Each wall is flat, endless, passes through zero and stands at right angles to its row. A trip goes straight from one point to another. Which walls does it cross, in order?

Walls:
(1): [-0.13 -0.36]
(2): [ 0.16 -0.05]
(3): [0.28 0.03]
(4): [ 0.58 -0.07]
(5): [-0.29 -0.04]
Trips:
[0.16 0.29] to [-0.03 -0.74] => 1, 5, 3
[-0.19  0.11] to [-0.01  0.40] => 5, 3

Walls:
(1): [ 0.24 -0.33 -0.03 -0.04 -0.34  0.22  0.40  0.12 -0.50 -0.08 -0.59]
(2): [-0.06 -0.06  0.20 -0.29 -0.40 -0.06 -0.34 -0.11 -0.45 -0.07  0.19]
(3): [ 0.47  1.01  0.11  0.01 -0.11  0.69 -0.04 -0.37  0.25  0.04 -0.14]
(4): [-0.14  0.03 -0.29  0.25  0.10 -0.03 -0.07  0.02  0.61  0.07 -0.18]
(5): [-0.45 -0.25  0.10  0.20 -0.05  0.16  0.11  0.04 -0.34 -0.28 -0.43]
(6): [ 0.19  0.00 -0.29 -0.41 -0.12 -0.12 -0.42 -0.15  0.26  0.08  0.12]
Trips:
[ 0.12  0.33 -0.08  0.25  0.42  0.35 -0.11  0.07  0.50 -0.09 -0.24] to [-0.32  0.27  0.23 -0.19 -0.01  0.11  0.04 -0.47 -0.06 -0.12 -0.32] => 5, 2, 1, 4
[ 0.02  0.04  0.11 -0.43  0.06  0.00  0.35  0.13 -0.30 -0.23  0.07] to [-0.27  0.71 -0.19 -0.24 -0.35 -0.09  0.60 -0.45 -0.50 -0.12  0.35] => 3, 5
[ 0.00 -0.17  0.02  0.08  0.24  0.28 -0.50 -0.18 -0.36 -0.05  0.08] to [ 0.07  0.21 -0.19 -0.06 -0.17  0.14 -0.26 -0.06 -0.01  0.05  0.60] => 3, 5
[-0.20 -0.27 -0.40 -0.15  0.07 -0.23 -0.29  0.15  0.09 -0.22  0.35] to [ 0.28  0.26  0.06 -0.06 -0.20 -0.33 -0.08  0.28 -0.57  0.37  0.29] => 4, 1
[ 0.06 -0.06  0.26 -0.09  0.20  0.03  0.13  0.11 -0.28 -0.19  0.15] to [-0.09 -0.50 -0.17  0.38  0.02 -0.48  0.22 -0.13  0.09  0.41 -0.02] => 2, 4
[-0.20  0.17 -0.20 -0.24 -0.24  0.06 -0.45 -0.02  0.28  0.11  0.01] to [-0.17 -0.28  0.13  0.07 -0.39  0.55 -0.03  0.17  0.68  0.43  0.03] => 2
